Each row is a point. Any point is a mix of the corners, with weights that add up to 1. It lies inside the corners' shape when no weight is negative. Say inside or outside, and name the corners with a negative weight.
In the rows, 128 means zero.

Corners:
(1): [101 154]
(2): [136  23]
(3): [161 182]
Points:
[159 209] -> outside (2)
[143  85] -> inside
[122 159] -> inside
[150 125] -> inside
[162 145] -> outside (1)
[157 175] -> inside
[158 175] -> inside
[119 147] -> inside

Corners:
(1): [ 12 204 179 113  60 178]
(2): [218  85 212 146 122 148]
(3): [138  81 134 135 150  90]
(4): [108 107  34  91 154  94]
(5): [109  68  49 145 100  75]
(6): [ 25 147 126  88 115 170]
(7): [119 130  89 179 143 111]
Points:
[ 49 146 101 114 100 128] -> outside (2)
[ 92 121 137 114 123 144] -> inside
[ 99 128 149  99 125 150] -> outside (5, 7)
[110 102 117 120 129 109] -> outside (7)
[ 54 142  55  89 148 120] -> outside (2, 5)
[123 105 107 139 127 104] -> outside (6)

Corners:
(1): [114 243 152 122 191  59 128 106 111 130 114]
(2): [163 179 233 151  45 158 199 112 186  99  32]
(3): [137 134 212 102 111 102 204  86 147 156  82]
(4): [122 177  97  61 162 121  66 163 100  88 166]
(5): [118 188 158 113 154 129  85  88 151 101 166]
(6): [148 128  93 100 115  69 105 141  94 128 225]
(7): [166 145 131 162 163 165 133 142 163 114  71]
(8): [169 133  85 112 114 114  99  89  80  86 127]
(9): [ 91 130  85   7 174  62 142 145 121  70 193]
(10): [106  77 113 208 106 178  33 214 108 114 131]
(11): [ 84 121 133 171 165 162  49 200 193 134  38]
(12): [123 170 130 153 108 198  69  77 128 137  94]
Points:
[123 172 132 133 156 147  76 127 129 120 110] -> outside (2, 6, 9)
[115 150 140 140 150 143  85 143 157 117 103] -> inside
[121 131 147 146 123 169  94 158 160 110  71] -> outside (1, 6)
[136 157 121 115 138 107 108 132 118 119 149] -> inside

Corners:
(1): [107  99  90 122 134 124 152 177 190 128 153  95 135 131 139 125 152 107]
(2): [124 151  89 119 132 168 126 114 173 114 118 123 104 160 110 105 117 149]
(3): [130 162 107 135 121 134 145 140 137 112 155 129 135 162 110 102 153 130]
(4): [102 146 120 127 119 132 116  96 136 130 156 145 122 139 182 135 134 140]
(5): [137 135 223 141 127 122 124  93 127 136 147 123 128 138 126 170 146 113]
(6): [108 134 148 124 115 103  80 137 120 140 146 154 101  99 128 178 122  62]
(7): [143 132 112 153  89 139 108 163 119  96 168 111 109 144 150 107 133 130]
(8): [166 148 108 130  78 110 145 105 168 140 113 131 146 153 129 104 154 105]
(9): [113 135 116 134 125 117 115  92 138 155 103  86 134 129 109  90 135 122]
(10): [ 96 130 114 162 147 140 163 174 135  61 145 138 125 139 187 101 118 147]
(11): [142 146 108 169 129 120 125 119 132 149 162  87 114 136 166 114 123 115]
(12): [153 126 108  95 135 143 126 133 150 146 130 119 131 137 110 112 143  29]
(13): [248 129 118  86 141 126 121  83 113 140 133 121 130 116  91 130 141 105]
(14): [118 141 136 139 124 113 149  92 104 137 124  69 116 100 111 153 101 129]
(15): [142 149 187 140  90 100 106  81 119 142 132  84 122 169 133  90  64 163]
(16): [107 118 132 130 107 133 148 138 130 143 125 152  88 134 130 100 125 144]
(17): [110  80 135 106 128 101 145 127 106 157 142 171 101 175 117 223 160 111]
(18): [115 151 104 143 102 142 146 249 145  87 120  76 144 140 126 104 151 137]
(19): [134 135 132 130 129 168 110  90 119 141 138 141 133 115 107  93  52 142]
Points:
[142 132 126 125 120 129 125 135 135 134 137 118 122 130 116 132 137  99] -> outside (4, 10, 15)
[134 133 129 130 116 127 127 129 131 129 139 126 116 134 129 122 130 119] -> inside
[140 130 125 124 122 124 125 128 137 133 140 118 122 132 126 125 129 111] -> inside
[142 138 136 131 111 124 121 129 128 142 133 103 124 122 114 114 119 106] -> outside (2, 4, 10, 17)
[122 137 145 138 120 126 129 122 134 128 139 117 124 140 134 129 128 122] -> outside (13)
[135 128 120 136 127 135 149 144 140 117 135 111 125 139 120 129 143 136] -> outside (4, 6, 12, 15)
[126 134 125 136 119 125 127 125 133 128 141 118 119 137 136 126 125 129] -> outside (12)

Corners:
(1): [117 138 120 109 124 144 127 111 137 117 133 134  60 123 151 139 137 157
 210 134]
(2): [ 93 129 116 144 113 106 121 151 100 115 132 135 109 124  96 124 140 119
 122 156]
(3): [111 108 133 114 122 127 108 131 112 119 155 127  85  97 108 109 128 122
 118 143]
(4): [113 127 160  99 156 122 121 104 111 144  78  97 148 138 112 114 109 112
 112 161]
(5): [133 129 147 134 118 118 139 149 104 132 124 120 138 123 109 125 115 122
 155 152]
(6): [121 142 122 111 138 128 112 129 118 123 144 165 122 130 127 119 148 180
 135 117]
(7): [116 130 138 140 109 152 145 133 125 122 151 123 104 116 225 115 139 119
 126 116]
(8): [116 128 119  98 154 135 123 154 165 124 119 127 138 145 144 173 148 167
 117 124]
(9): [149 145 124 106 118 132 106 112 113 137 141 119 141 114 133 128 105 127
 124 120]
(10): [142 124 130 156 128 164 116 132 113 134 118 120  72 112 150 123 125 126
 137 124]
(11): [106 144 152 113 126 126 108 128 179 141 125 153 150 119 121 125 138 114
 118 127]
(12): [181 116 125 249 104 114 124 115 100 114 172 132 152 119 116  93 118 123
 139 130]
(13): [102 111 135 110 130 139 116 132 107 151 120 131 144 148 115 113 149 141
 138 133]
(14): [108 110 163 115 125 137 203 118 114 135 145 118 148 105 123 125 146 108
  93 139]
(15): [134 126 136 159 114 113 113 116 133 146  92 181 152 118 140 142 147 114
 121 103]
(16): [112 131 146 107 116 162 132 116 114 145 147 169 130 125 167 163 136 131
 135 112]
(17): [163 156 133 105 116 146 120 114 169  47 141 159  73 116 166 130 147 130
 123 113]
(18): [ 97 141 139 105 120 152 111 131 138  79 146 105 139 107 116 127 155 135
 111 117]
(19): [134 130 114 106 124 115 115 146 100 117 130 100 120 107 109 109 120 113
 140 206]
(20): [ 96 135 133  90 174 147 117 117 109 164  91 117 147 128 138 138 114 117
 131 113]
(21): [110 137 159 113 130 125 107 131 106 142 139 113 158 113 113 156 149 125
 116 135]
Points:
[133 136 125 125 134 139 114 129 121 120 119 117 120 125 143 133 127 130
 134 128] -> outside (3, 6, 11, 14, 16)
[124 130 138 123 121 133 126 126 124 123 136 134 125 118 135 130 137 128
 125 130] -> outside (20)
[120 129 135 125 125 133 123 124 111 126 131 131 121 117 131 127 134 127
 132 132] -> outside (8, 11)
[133 130 134 150 116 143 132 119 111 121 144 139 119 118 145 125 137 131
 139 113] -> outside (3, 4, 8, 11, 19)
[114 136 134 103 131 133 110 132 133 121 118 122 116 121 133 132 133 124
 130 135] -> outside (6, 12, 14, 16)

Corners:
(1): [130 166 120 155 150 118 113 117  89 130 106 164 104 146 173  64 148  91
 119 170]
(2): [177  65 168  72 151  84  99  96  52  48  59 138 115 126  60 102 132  88
 217  41]
(3): [110  70 105 165 136 117 166 139 118 188 174  53 110  75 181 133 204 193
 136 141]
(4): [129 142 170 140 145  82 107 170 100 167  64 131 146 133 122  61  85 129
  86  94]
(5): [ 97 127 139 171 126 125 111 100 143 104 131 150 100 129 199 169 147 113
  76 154]
(6): [167  98 104 156 201 185 189 170  88 121 165  63 154 110 102 143 151 176
 137 130]
(7): [172 123  90  47 130 160 135  86 136 159 120   7 101  61 133 189 166 160
 163 115]
(8): [161 129 172 101 152 121  73 191  89  99  48 106 116 156 111  88 149 137
 148  74]
(9): [125 130  83  72 123 169 145 156 116 113 108  70 152  70 123 130 122 185
 202 105]
(10): [117 100  95 134 168 217 160 176 136 155 157  94 131  73 137 122 166 161
 105  66]
(11): [105 224 143 173 103 115 120  95  93 153  82 168  86 140 129 101 145 139
 104 117]
(12): [144 127  83 132 199 129 140 144 140 121 191 109 173  74  96 120 235 154
 148 165]
(13): [151 125 181  80 149  86 117 165 106  86  55 209  85 147 129 113 125 134
 152 120]
(14): [ 85 144 137 204 192 109 151 138 146 136  87 165 110  85 156 120 198 140
 110 187]
(15): [195 125 125 137 109  87 109 187 124  62  43 118 104 166 101  71  89 106
 163  66]
(16): [ 27 171  75 178 145  89 108 130 151 184 194  87  80  65 168 143 166  99
 119 174]
(17): [ 59  84  29 157 144 158 145 166 177 216 125  64 167 121 140 153 173 135
 142 150]
(18): [153 128 228 109 104 158  78 146 136  87  53 162  97 182 129  79  65 124
 178  42]
(19): [149 138 178  65  99  98 119 159  90  85  41  90 137 140  76  61 134  80
 137  71]
(20): [ 65  66  66 161 114 207 126 157 132 191 139 113 142  49 104 114 191 147
  93 175]
(21): [ 65 136 146 179 158 121 127 115 143 130 139 147  70 135 171 107 147 212
 103 139]
Points:
[123 121 124 131 141 121 118 137 112 120  97 123 119 115 118 114 148 127
 132 128] -> outside (3, 10, 18)
[127 100 111 129 151 117 139 140 123 121 109 118 132 109 129 119 162 139
 134 148] -> outside (8, 10, 11, 16, 18)
[116 128 123 126 129 123 114 142 125 132 100 112 118 113 136 118 147 123
 138 117] -> outside (6, 21)
[118 133 131 131 126 132 117 122 113 145 118 100 113 119 134 113 144 143
 137 119] -> outside (10, 13, 14, 15)
[137 122 135 124 151 135 117 144 116  94 104 126 109 118 126 110 144 133
 146 116] -> outside (3, 4, 11, 17)

Corners:
(1): [180 148 117 131  56 108 109 148 146 143 167 223 126 130  78  86 147  96
  93 170]
(2): [183 181 112 203 118 106 100  98 123  83 170 153 159  46 152 145 107 222
 118 123]
(3): [104  53 112 130 116 125 113  98 102 129 148 183 126 162 149 126 147  74
  29 123]
(4): [ 97 119 101 105 142 164 138  87  79 128 131  91  66 108 147  73 133 113
 138 125]
(5): [ 70  95 154 114 177 140  77  14 116 111 165  61 204 115  79 197  80 128
 103 176]
(6): [178  98  78 187  67 183 111 191 154 172 121 212 110 142 119  64 114 137
 117 117]
(7): [108 113 131 190 118 142 127 132 134 118 100 182 102 149  85  94 187 121
 127 175]
(8): [ 49 121 117 134 172 112  77 119  90 105 176  97 203  96 202 170 122 112
 146 145]
(9): [148 172  99 162  85 181 120  84 122 132 110  96 192 155  14 176 115 202
  81  67]
(10): [102 125 110 121 141 156 228  54 150 117 200 153  55 146 101 131 145 206
  95 132]
(11): [142 170  95 108 146  96 136 119 148 163 145 166 129  92 160 187 140  92
 190  54]
(12): [143 119 123 146  85 140 184 145  93 133 187 192 143  67 150 127 132  79
 156 128]
(13): [142  58 112 164 115  59 113 166 101 139  79  40 124 179 144 115 153 115
 102 165]
(14): [ 90 130 123  15 179 164 179 138 111 151 136 136 136  84 156 112 114  74
 130  91]
(15): [ 97  42 134 118  68 121 119 143 154  87 160  70  96  81  76 162 148 154
 147 132]
(16): [192 147 108 181 112 185 189 144 225 140  95 199 126 131 175   7 165 165
 122 138]
(17): [105 158 134 158 135 160 105 104 149 136  75 117 145 177  95 179 150 169
  79 156]
(18): [134  96 127  90 176 208 106  54 114  84 114 103  94 152 102  79 160 121
  99 172]
(19): [ 81  75 157 139 134 144 144 136  87  99 139 121  39 199 181  33 139 118
  53 130]
(20): [115 147 108 166  59 168 166 156 175  69  86 176 195 166  52 130  80 100
  99 166]
(21): [132 122 123  57 132 111 105  83  78 140 125 135 165  74 181 150 115 129
 200 153]
Points:
[126 115 117 142 117 133 122 125 129 127 134 149 141 127 127 127 136 126
 117 137] -> outside (4)
[119 110 116 121 122 128 128 118 105 132 152 139 124 120 133 141 144 132
 112 115] -> outside (4, 5, 16, 20)
[125 121 116 135 123 141 142 100 129 115 151 137 113 120 121 124 135 152
 112 135] -> inside
[121 106 119 133 111 137 135 120 126 121 143 140 122 115 123 128 140 122
 123 130] -> inside

Corners:
(1): [172 145 150 107 112 102 110 122  34 155 110 162 104 155  97 139  85 181
  97  94]
(2): [ 64 124 199  69 158  51 142 142  95 118 137 140 128  99 130  58 147 231
  71  86]
(3): [142 157 101 110 149  89 116 167 159 198 120 185  86 191 109 167 113 160
 115  71]
(4): [132 102 160 146  91 153  79 134  97  79  96 116 113 126 141 120 213  72
 155 182]
(5): [143 189  96 159 178  85 184  72  81  86 111 118 127 153 137 153  53 165
 133 209]
(6): [ 68  90 106 148 122 114 107  90  87 141 193 103 190 118 151  77 116  70
 105 123]
(7): [116 163 196 143 123 141  92  79 141 103 123  89 157 199 140 178 129 166
 163 146]
(8): [173 135 202  50 143 113 172 176 159 150  65 108 131 136 125 144 144 151
 153 108]
(9): [113 149 107 150 154  74 124 126 126 162  98 163 160 136 171 172 113 143
 141 123]
(10): [192 145  79 122 174 140 140 104 125 171 168 191 159  68 102  99  79 133
 185  94]
(11): [116 178  99 156 105  93 145 164  97 114 118  73 145 161 100 187 108 122
 150 148]
(12): [147 141 162  94 116 136 164 212  49 162 148 169  75  95 117 155 101 127
 152 136]
(13): [160 153 188 183  82 173 104  99  35  95  90  96  80 210 121 166 182 143
  80 120]
(14): [ 77 126 122 198 151 136 133  99 136 142  47  80 155 157 130 185 130 143
 171 167]
(15): [101 117  71 184 153  36 201  68  99 129 157 101 185 172  71 166 119 183
 136 201]
(16): [164  70 164 110 225 119 115 175 137  88  72 130 173 132 146  87 125 150
 144 103]
(17): [105 150 124 122 159  83 114 126 148 126 102 133 188 150 104 206 127 118
 103 172]
(18): [111 146 203 179 153  85 122 113 143 140 136   7 126 175 144 170 115 157
 161 172]
(19): [105 162 173 190  69  93 156 170 112 135  92 106  98 178  67 115 139 109
 118 169]
(20): [168  82 193 105 128 142  85 136 143  54 113  65 143  75 143 159 104  55
 140 101]
(21): [181 150  96 129 110 144 114 165 121 105 122 102 144 105 187 127  97 121
 135 216]
Points:
[121 127 153 143 126 113 132 130  95 115 110 101 135 140 139 138 128 134
 135 155] -> outside (3, 10, 17)
[145 141 147 132 135 113 136 145 124 132 103 116 131 142 121 158 119 131
 155 151] -> outside (2, 6, 13)
[129 139 140 132 141 105 129 121 104 126 118 119 142 148 125 150 116 152
 132 138] -> outside (19)
[124 139 157 135 138 114 124 119 114 118 115 110 138 145 129 143 124 149
 135 136] -> inside
[124 131 141 142 138 106 131 117 112 129 121 116 144 144 122 141 121 138
 133 145] -> outside (11)
[124 125 143 139 148 107 124 114 120 123 114 115 149 145 130 126 122 141
 127 136] -> outside (11, 12)
[116 152 139 155 124 107 130 109 113 134 115 100 139 163 124 153 128 147
 136 158] -> outside (12, 16, 20)
[129 136 156 125 130 116 131 137 110 131 120 117 133 140 128 144 124 134
 139 138] -> inside

Corners:
(1): [133 121 198 131  97 148 160 137  69 157 104 118 118 180 138 114 144 145
 105 163]
(2): [126 142 127 119 181 149 168  87 170 134 133 113 136 130 131 103 182 146
 110 100]
(3): [112 153 157  93 117 104 111  91 165 131 112 152 178  88 142 129 114 133
 107 136]
(4): [109 148 165  99 140 127 108 128 169  99  99 195 249 100 115 119 133 106
  98 104]
(5): [121 141 192 100 135 135 155 142 107 101  77 149 128 170 138 126 123 158
 111 156]
(6): [ 71 154 136  69 165  96 120  99 126 119 156 152 117 132 125  79 146 200
 108 121]
(7): [145 112 115 133 174 129 161  90 120 196 109 107 102  95 102 167 165 147
 121 167]
(8): [ 88 142 157  94 112 128 123 131  73 126 100 137  96 150 115 169 160 154
 162 142]
(9): [106 157 141 133 108 127 145 134  91  90 124 202 135 136 157 107  72 125
 173 104]
(10): [136 198 167  92  89 167 173 126 179  77 138 174 151 152  89 118 105 115
 147  97]
(11): [136 140 108  95 121 134  93  70 147 123 125 130 180 127 115 110 115 131
 131 147]
(12): [105 106  67 146 203  73  76  92  92 173 101 116  95  92 167 105 189 143
  33 132]
(13): [ 95 127 137 121 133 135 147 189 110 164  92 101 142 134 118 151 136 137
 153 188]
(14): [107 104 123 131 167 124 134 110  72 155 120 125  66  84 126 123  66 104
 156 103]
(15): [109 120 125 146 150  94 100 102  74 112 142 139 122 102 160 121 128 143
 112 141]
(16): [162 139 164 110 128 133 132 163 118  99 133 212 104 174 154 141 135 124
 133 121]
(17): [124 151 148 119 114 171 115 124 103  94  65 156 164  99 131 126 123 144
 122  80]
(18): [155 121 107  99 135 165 116  80 149  91 109 166 156  50 143  88 122 100
 119 134]
(19): [143 173 108  63 122 165 157  93 111  83 138 163 132 122 128 147 142 141
 130 125]
(20): [125  94  89 155 109 144 157 131 144 115 216 193  61 153 123 158  76  88
 134 101]
(21): [190  81  66 148  91  87 136  97  74 143 158 156  81 163 142 135 134  91
 151  68]
Points:
[117 136 125 112 130 128 126 108 112 121 116 147 130 117 129 129 127 133
 131 118] -> outside (1, 16)
[126 135 130 115 141 129 128 104 119 121 119 152 128 119 136 119 133 134
 115 116] -> outside (13)
[121 129 134 114 137 125 137 116 118 128 128 151 122 128 131 126 125 130
 123 130] -> outside (17)
[121 138 159 110 128 130 138 125 100 126 106 140 119 138 133 122 131 150
 142 137] -> outside (4, 12, 19, 20)
[113 146 123 106 137 120 123 110 120 108 112 150 152 111 138 104 119 135
 125 111] -> outside (1, 7, 8, 16, 20)
[120 145 134  97 138 123 123 103 129 124 124 144 145 120 129 117 152 150
 112 130] -> outside (5, 9, 14, 20)
[125 124 127 118 137 130 133 118 112 130 123 147 120 126 134 132 133 131
 126 130] -> outside (10)
[119 131 137 119 129 125 123 120 115 122 118 158 137 122 132 124 117 127
 127 126] -> outside (2, 19)

Corners:
(1): [124 122 140 129 128  96 146 103 128 120 137 129  98 102 121 123 120 135
  94 112]
(2): [ 97 127 107 168 116 101  98  97 128 110 148 105 137 133  90 111 102 133
 101 141]
(3): [226 140 148  97 154 123 128 137  97 126 117 176 128 161  90 116 128 121
 105 108]
(4): [ 99 148  75 145 120 172  69  79 130 101 123 153 118 145 127 137  90 123
 150 138]
(5): [176 141 105 135 126 111 101 130 120 166 118 156  92 170 112 132 101 137
 108 142]
(6): [111 114 101  99  87  77 147 109  89 120 120  23 103 111 109 132 130 119
 153 144]
(7): [113 135 118  97 145 124 132 151 110 136 127 131 114 113 102 119 126 132
 149 203]
(8): [107 152 141 118 132 173 143 124 248 109 108 153 164  93 105 123 132  94
 103 120]
(9): [109  56  66 151 124 115 135 135 105 122 108  96 107 134 146 101 130 133
 116 119]
(10): [107 138 141 185 104 120 101 133 167 117 126 136  98 100 109 133 141 134
 107 121]
(11): [102 148 108  88 125  81 122 107  86 151 103 113 168 133 119 154 145 118
 153 119]
(12): [114 138 145 110  63 199 121 118  99 161 129 128 139 126 128 134 103 119
 112 127]
(13): [ 81 114 113 151  51 149 103 128 163 124 185 125  95 115 165 146 132 144
 129 140]
(14): [148 128 133 118 116 102  99 109 104 175 125 159 109 129 108  94 122 125
 194 114]
(15): [113 119 140 114  96 129 141 139 127 104 109 157 109 113 126 136  82 105
 148 200]
(16): [112 133 140 123 147  97 112  99 121 132 105  71 147  94 137 131 135 129
 140 159]
(17): [101  58 125 111  49 143 115 125  99 136 131 161 105 147 115 157 130 137
 106 141]
(18): [177 141 137  98 127 115 139 110 128 119 114 136 101 143 122 136 152  11
 122  87]
(19): [123  76 135 122 115 107 130 114  84 118 137  83 114 249 128 142 143 127
  89 133]
(20): [156  96  88 140 143 110 139 132  88 162 140 121 113 167 117 130 150 126
 176 137]
(21): [128 140 144 111  91 106 123   7 106 118  77 163 169 206 124 135 144  86
 104 130]
Points:
[125 123 118 129 114 129 110 114 119 135 122 136 124 142 120 130 122 120
 129 140] -> outside (1, 6)
[122 130 131 122 109 114 124 116 131 126 121 125 123 115 118 128 124 113
 119 135] -> outside (4, 19, 20)
[130 119 129 118 106 125 120 119 119 132 120 134 115 143 121 134 126 120
 118 133] -> outside (2, 20)
[143 119 126 135 126 109 120 123 103 147 128 139 121 156 121 122 125 140
 125 142] -> outside (4, 6, 8, 17, 18)
[130 122 120 124 120 117 120 108 114 132 117 129 124 143 114 125 124 118
 128 133] -> outside (13)
